Each row of a before or after table is a point. One or more steps were done to the points. Then noise was added and the rows were shuffled. The steps act on columns, c1 being the first. What was done? A step turns or swaps two columns, mirrors them in a line or flattens them onto one, adds a multiple of one to another, or multiplies or shifts one. Angles are multiples of 10 degrees, from the lower column toward the higher: turns from -170 to 170, lines from 10 to 170 but not 90. Use the fewest steps. Two steps may share a column if one is a turn and the other turns, adds or multiplies; they go together, in the order done. Otherwise the lowest column goes first.

Before (8 x 2):
[[ 22  -9]
 [  6  62]
 [  1 -76]
 [-43  30]
 [ 42  30]
 [-36  57]
 [ 69 -13]
 [-31  34]]
After (8 x 2):
[[ 10 -67]
 [ -3 -43]
 [-48  62]
 [ 47 -44]
 [ 45  54]
 [ 51   4]
 [-16 -49]
 [ 10  21]]
Steps: mirror c1 and c2 in the line at 20 degrees

Before (14 x 4):
[[-27 -28 -29  35]
 [ 20 -78 -24 -13]
 [ 40  75 -69 -20]
 [-29  19 -24  19]
 [-70  57 -16   4]
 [ 29 -33  70  47]
 [-50 -53 -38 -10]
 [ 37  49  -9 -13]
 [-52 -44 -40   1]
 [ 35   5  38 -21]
 [ 40  58 -82 -15]
 [-24 -22  67   3]
 [ 32  -1  76   4]
 [ 10  19  42 -19]]
After (14 x 4):
[[  24  -38   67   -3]
 [   8    9  -46   24]
 [  58    1  -65  -42]
 [ -18   52   74    0]
 [   5   35  -33   23]
 [ -56   26  -33   18]
 [  27  -56   62    6]
 [  68   36  -11   -3]
 [ -21    9   44  -16]
 [-105    2    2   19]
 [  24  -75   -4   16]
 [   7  -37   33  -40]
 [-113  -21    2    7]
 [  42   29  -64    0]]
Steps: turn c1 and c3 by -120 degrees; turn c1 and c2 by 40 degrees; multiply c4 by -1

Before (14 x 8):
[[   0    0   53   72   45   55  -40   52]
 [  -2    1   15  -61  -42  -10   18   16]
 [  22  -29    5  -12  -62    0   17    5]
 [  -1   33   11  -38  -56    8  -38   48]
 [ -60  -21    1  -26  -85   -6    1   49]
 [   0   32    8   -4   27   -2  -25   -6]
 [  -8   34   96   63    2  -40  -43   28]
 [ -64  -25  -24   44    7   96   -9   30]
 [  20  -47  -29  -24  -93   38  -57   22]
 [-103  -58  -13  -32   48  113  -56   39]
 [ -20  -16    0  -13  -94   31   48  -38]
 [  25    1   34   92   75  -44   30   18]
 [   5  -30   96   11   28   11  -18  -33]
 [   3   -1  -21   27   54  -13  -76  -12]]
After (14 x 8):
[[ -44   22   20   38    1   -2   20   52]
 [  22  -15  100  -35    7   -5  -20    3]
 [ -60  -12    1    8   25   11    5   10]
 [  78   19   41  -14   25  -17   56  -92]
 [  45   17   52   28    3   11  -62  -87]
 [  56   25  -19  -19   -3  -58  -48  -22]
 [   2   54   96    5   -6  -59   -3  -72]
 [  46  -37   -7   46 -103   52 -110   18]
 [  28   52   12   -7    0  -20  -24    8]
 [ -92    3   -2  -28  -25   54   15   20]
 [   2   -4  -23   14  -63   59  -69  -50]
 [ -54   53    8   63   -2  -21  -36   19]
 [ -95  -27  -29   27   20   -6  -64   18]
 [ -85    0   -3   51  -59   -9    4    8]]
Steps: swap c1 and c5; shift c2 by 20; turn c4 and c8 by -110 degrees; turn c6 and c7 by -40 degrees

Before (13 x 11):
[[ 41  21  22  -8 -35  28 -19   1 -15 -26  -6]
 [-11 -63  16  20 -34 -13  -3 -46  38 -55 -12]
 [-32 -65 -13  32 -26  -1 -49  32  58  23 -45]
 [ 49 -38   8 -26 -10  -9 -17   9 -36 -23 -50]
 [-49 -39 -45   4  48  12 -17 -60  15  10 -46]
 [ 22 -75  28 -18  48  70 -54  17  -9  13   4]
 [ 41   4 -33  69  33  16 -55 -14 -13   4 -46]
 [ 54  12   0 -16  16  10 -57  16 -45  16   5]
 [-39 -27   6  26  10  16   8 -10 -36  36  -9]
 [ 11 -49 -42  33 -47  10  23 -56  40   6  33]
 [ -7 -69 -29   8 -38  43  36  25  44 -20  36]
 [ 53 -23  -6  16  45  22  14  33  48  25  46]
 [-10  -1   7  25   3 -21 -66  35 -40 -34  44]]
After (13 x 11):
[[  -4  -62  -24  -43   13   -6  -40 -110  -59   14   -3]
 [ -40   28    0    6  -28   32   13   -2  -26   21  -14]
 [   9  -23  -59  -18   21   43    8  -94  -44  -35   11]
 [ -57    5    6    1  -26  -15   25   32   40   14  -53]
 [  42   -8  -25  -12  -30  -29    0  -18   27   28    7]
 [ -23  -13  -71   14   15    9   23   43   48   65  -47]
 [ -51  -12  -33   17  -33   18   53   17   14  -13    4]
 [  45  -60  -18    4   34   -9   47 -120   41   20   15]
 [ -29  -18   22  -78    1    2   71  -23   29   30  -33]
 [   1  -65  -46   -8   15   35  -56   45  -50   39   22]
 [  13    9  -12  -26  -33   28   -7   71   27  -30  -74]
 [  41  -49  -51  -36   24  -27   56   64  -56   -5  -22]
 [ -45  -18  -13  -23   60   -7  -48   64   12   31   -9]]
Steps: turn c1 and c4 by -170 degrees; mirror c2 and c3 in the line at 30 degrees; mirror c5 and c9 in the line at 30 degrees; turn c6 and c10 by 70 degrees; turn c7 and c11 by 120 degrees; multiply c8 by 2

Before (12 x 14):
[[ -10   -7  -82   -4   29    2    7 -121   16  -33   -4  -60    3  -28]
 [  30  -29  -73   -9    8    5   38  -73  -14   16   -7  -52   40  -38]
 [ -52   37  -36   20  -15   -5   33   12   -2   -7   -6   14   -8  -72]
 [ -29  -41    5   16   -2  -20  -15   20    2  -10   34   -7   62    3]
 [  -1   -7   23    2   -2  -29  -33   -8   -4   -1   14   58   79  -28]
 [  -2   22  -25    2   26   29   31   20    6  -27  -30   20  -42  -38]
 [  22   -3  -46  -33  -14  -16   42  -94   34   -3   18  -61  -18  -28]
 [ -17    5   -6   29   18  -31    7   -9  -34   23   34   40   31   15]
 [  -8   21   10   27  -48    3  -53   24  -35    0   12   19   40    4]
 [   5   38   -8   39  -15  -38   -9   31    8  -20    3   19   75   15]
 [ -11   -3  -20   26   -8  -39  -61   39   17   41   12   41   53    5]
 [ -40   50   23   30   23   21   23   12   12   24  -40   -3   -7  -41]]
After (12 x 14):
[[  7  -8  12  90 -11 -82  44  41  34   9  13 -61 -49 -25]
 [ 16  39 -42 -50 -15  -6 -52  12  -5 -16   9  24 -34  14]
 [-90  36   8 -18 -17  10  31   9  -2  -9   2  14 -44 -69]
 [-18  21  22 -16  30  37  48 -11 -18 -38  -9  19 -17 -41]
 [-13   2   7 -47  -6  -2 -82  -7  44  43  -9  45 -20  11]
 [ -3  21  -7 -38 -49  30 -72   2 -32   3  10  22   7   3]
 [-12  -6 -43   1  -6 -30 -74  11  -2   7  13  58   2 -26]
 [-11   2 -20  -8  18 -21 -13  22 -20  39  17  41 -19  16]
 [ 11 -26 -12  61   8 -39   4  38  -3   6 -10 -53 -93 -39]
 [-60  49 -22 -31  24  36  20  17  32  -1 -47  -4  22 -44]
 [-28 -44 -33 -22  -6   0 -54  -1  -5   8  40 -11 -15   2]
 [-25  -9  35  94  28 -63   9  70  -9 -27  12 -63 -73 -26]]
Steps: add 0.5 times c14 to c1; turn c7 and c13 by 40 degrees; turn c3 and c13 by 120 degrees; turn c4 and c8 by 130 degrees; add -0.7 times c4 to c6; add 0.7 times c10 to c9; turn c10 and c11 by -30 degrees

Before (14 x 20):
[[-26  38  29 -17 -17 -19  11  19   7 -19 -33  19  -6 -25 -13  18  17   1
  -28   9]
 [ 25  37   5  18 -22 -13  13  32   0  64  14  27  25  -8 -42 -14  30  14
   21  20]
 [  6   4 -86 -30  -3  87  31   4  -7  51 -12  26  24 -21 -30  94 -71   7
  -38 -15]
 [-29 -27  19 -97 -26 -25  32  25   1   0   5   5   8  -9 -17 -18  42  27
   16  28]
 [-19  29  24  -1   0 -20   3  13  32  34  -6  -3  41  -5 -15 -17 -44   3
   16  10]
 [ -2  30 -26  14  20  -4  -4  -9  24 -16 -27  21  36 -13 -18  -9  44  -9
   30  16]
 [ 38  33 -17 -46  11 -23  55  40  12  34 -51  25 -30  63 -41  19  41 -24
   12   6]
 [ -5  -4   5  18 -15 -17   4 -14   6 -25   9  -7  17 -16 -62 -18  15  28
   19  18]
 [ 18  25 -22 -64  46  29  66 -20  12 -13   3  22 -41  -5  -9  -7  32 -13
   -4 -32]
 [-27  20  14  21  -7 -12   6  41  -9   3   4  11   5  18 -30  25  29  12
    0 -40]
 [-22  34  13  18  -9  37  -8  24  11 -27 -14   2  21 -14  -9 -27 -20  26
   17  12]
 [-21  18  24 -27  10 -11 -13  30 -15   6  -3   2  46  -7 -16 -29 -19  -5
  -40  31]
 [ 20  20 -49  14 -26 -18  66  39  30   8  -3   6  40   5 -34   7   3  -9
  -27 -25]
 [ 21  30 -87 -33 -29  11  -6  -5  35 -24   7   1   9 -18 -31  10 -18  -4
   12 -20]]
After (14 x 20):
[[  23   23  -51  -17  -25  -19   67   43   31   11   -4    3   59    6
   -36   -1    3    4  -27  -72]
 [ -31  -27   21   99  -25  -26   34   26   -1  -16    0    6   29   -8
   -18  -11   42    7   16   87]
 [ -23   29   13   -8  -13   36   -9   24   10  -45  -14    4   42  -15
    -8    4  -22  -30   21   37]
 [   1   27  -28  -20   17   -3   -3   -6   27  -22  -24   21   59  -15
   -13    9   43    7   24   48]
 [ -21   43   29   15  -13  -19   10   21    9    2  -32   14   11  -27
   -15   23   20    6  -30   24]
 [ -27   14   13  -15   -5   -8    7   41  -13   23    6    5   23   23
   -26   10   31  -18   -2 -119]
 [  35   32  -13   32   11  -24   56   39   12   32  -51   18   -7   64
   -42  -10   37   41   14   13]
 [  27   35    3  -14  -25  -17   11   29    2   31   14   33   50  -10
   -41  -58   24  -19   22   63]
 [ -23   18   23   24   12  -11  -11   38  -20  -19   -1   10   68   -3
   -17  -26  -19   15  -40   98]
 [  16   27  -21   59   43   29   67  -19   11  -15    4   22  -23  -10
    -8    8   35   38   -5  -94]
 [  -5    1    9   -8  -20  -13    8  -20    2  -30    9   -2   37  -20
   -58   10   15  -32   22   51]
 [ -24   33   23    3    5  -24    6   15   36    6   -8    5   60   -2
   -17  -34  -43    2   18   27]
 [  19   29  -89   30  -25   10   -2   -8   35   -6    5   -2   28  -20
   -32   29  -17   12   14  -61]
 [   9    2  -87   30   -5   90   38    1   -7  105  -17   -2   42  -15
   -28   22  -76    4  -36  -44]]
Steps: turn c4 and c18 by -160 degrees; add -0.3 times c16 to c12; turn c10 and c16 by -50 degrees; shift c13 by 20; multiply c20 by 3

Before (14 x 32):
[[ -11   -5   30  -28  -86   55   -4   74   28   62   15    9   17    5
     9  -10  -29  -50  -31   81   23   13  -88   37   25  -57    3  -98
   -24  -12  -36  121]
 [ -11    8   18   12   20  -11    0   -7   96  -88  -36   27  -83  -33
    31  -76   22   18   20  -14   41   47  -28  -36  -28   34   54   35
    73   33   40   77]
 [ -82  -40   38  -36  -92   39  -19  -20   10  -20   46   34   14   19
   -53   -8 -114   30  -21   85   49  -58   68   29   47  -18  -32  -81
    44   43  -27  -18]
 [  46   25    7   10    9   28   33   10   77   27  -45  -13  -77  -73
    30  -42   16   -3   13  -26   72   44    6  -20  -27   51   49  -40
    51   40   73   27]
 [   1    8   79  -13   13  -13   65  -55   11  -42    0   67   -8   -3
   -77  -64  -13   36   55    8   35  -29   40  -78    8   50  -10  -43
    64   26  -10   19]
 [  -9  -57   59   -4  -59   37   17    7   40    9   50  -13   79   42
   -44   -9  -83   21  -50   60  -23   34    3   31   34  -80  -39  -74
    85   63  -47  -24]
 [ -65  -13   43  -45  -55  -63   28  -46  -21    7   10   10    9   36
   -82  -11  -53   66   32    7   55  -54   13   23   19  -10  -16  -13
    43   89  -54  -42]
 [ -47  -54   82  -48  -18  -15    1   64   15   10   91  -17   43   40
   -42   23  -70   87  -34   58   30  -22   46   39   64  -16  -33  -77
    29   48  -28   20]
 [   2  -24   42  -63   -8  -29   38  -37   51  -66  -27  103  -15   18
    -3  -10   -5   -3   79  -52   23    6   13  -36  -38  104   26   -9
    65   59   54  -10]
 [  25  -21   13    4   15   -4    1   -5   67  -16  -16   85  -82  -48
   -13  -78  -12   17   82  -23  -34   26    0  -64  -10   53   46    2
    -2   89   35   13]
 [  11  -10  -55   34   -8    0   40   22   11  -15    2   41  -24  -42
     5  -67  -20    5   17  -50   27   37  -14  -46  -39   41   52   13
    38    4   88   76]
 [  -1  -15  -23   67   19   21    6   21   79    9  -37   85  -10  -37
    34  -51   30   20   -4  -11   61   75   -9  -25  -36   74   36  -17
    25   38  -13   48]
 [  29    1  -25   30  -29   -2  -20   77  103    5  -35   36  -26  -21
    -7  -63   35  -14  -33   -9   13   21  -24   26  -37  -40   57 -103
     0  -45   29   66]
 [ -24  -13   16   42  -48   52   -1  100   54   41  -64  -18   -3   14
     0  -10  -16  -44  -17   39  -22  -43  -31   36   10  -13  -57  -44
   -12  -39    3   78]]
After (14 x 32):
[[  31    4  -31   34   74   -6   15   65  -76    7  -38   38  -23  -22
    -1  -60   41    1  -29  -19  -23   24   25   23  -40  -39   57  -43
     1  -49   31   63]
 [ -32  -11   12   43   69   52  -33  107  -24   41  -66  -21    3  -10
    -6   -9  -18  -17  -19  -12  -44  -41   50   -6   10  -15  -61   16
   -12  -36    1   80]
 [  -3  -57   57    0   70   36  -64   17  -11    8   55  -16   74   36
   -46   -9  -81   14  -48   -7  -38   36  -16  -10   42  -80  -39  -16
    82   66  -46  -19]
 [   1   10   80  -13   -7  -10  -27  -63  -17  -44    1   73  -11   20
   -77  -62   -7   -1   57   56   86  -27  -52    5    4   48  -10   16
    65   26  -12   24]
 [ -52  -54   83  -50   23  -20  -53   33   -4   12   90  -18   47   37
   -40   29  -68   38  -36  -22  -27  -23  -91   41   61  -18  -31  -12
    28   47  -28   25]
 [   1  -24   46  -62   36  -25   33  -45  -42  -67  -29  103  -11   51
    -4  -14   -5   -8   77   53   43    7  -14   14  -41  109   29   50
    69   58   54  -12]
 [  45   23    7   11   35   27   16  -34  -73   30  -42  -11  -78  -89
    30  -46   13   -3   12   39   40   45    0   59  -26   53   47   22
    51   36   71   27]
 [ -66  -13   47  -44   35  -67  -15  -88   44    5   15   11    9   28
   -82  -12  -58   44   36   22    0  -48  -54   62   17   -7  -16   43
    43   90  -55  -44]
 [ -11    5   13   16   30  -16    9  -25  -94  -93  -34   32  -79   10
    31  -68   22   34   23    6   51   49    9   24  -28   33   56   93
    74   38   39   79]
 [  28  -26   15    4   22   -6   26   28  -65  -22  -11   88  -78  -40
   -11  -75  -14   12   83   13   50   21   -9  -53  -11   51   47   62
     0   87   33   17]
 [  -9   -2   32  -28   87   55  -73   54   17   64   16    5   15  -24
     7  -13  -25   19  -34  -33  -23   15   98   31   26  -63    2  -42
   -23  -11  -33  122]
 [   1  -13  -22   65   21   22    7  -14  -79    8  -37   85   -7  -46
    34  -50   29   22  -10    8   40   73   -9   48  -32   77   33   43
    20   40  -14   50]
 [  11   -9  -52   35   10   -1   32   16   -3  -12    5   43  -15  -31
     5  -69  -19   14   20   50   54   33    6    6  -35   40   52   68
    39    3   90   76]
 [ -77  -42   38  -37   84   42  -73  -59   31  -19   44   35    9   32
   -48   -9 -117  -18  -17  -47  -10  -54  -74   59   47  -17  -33  -23
    43   42  -26  -13]]
Steps: turn c5 and c9 by -150 degrees; turn c7 and c20 by 110 degrees; turn c21 and c24 by 70 degrees; add -0.7 times c24 to c8; add -0.5 times c10 to c14; mirror c18 and c23 in the line at 160 degrees; shift c28 by 60
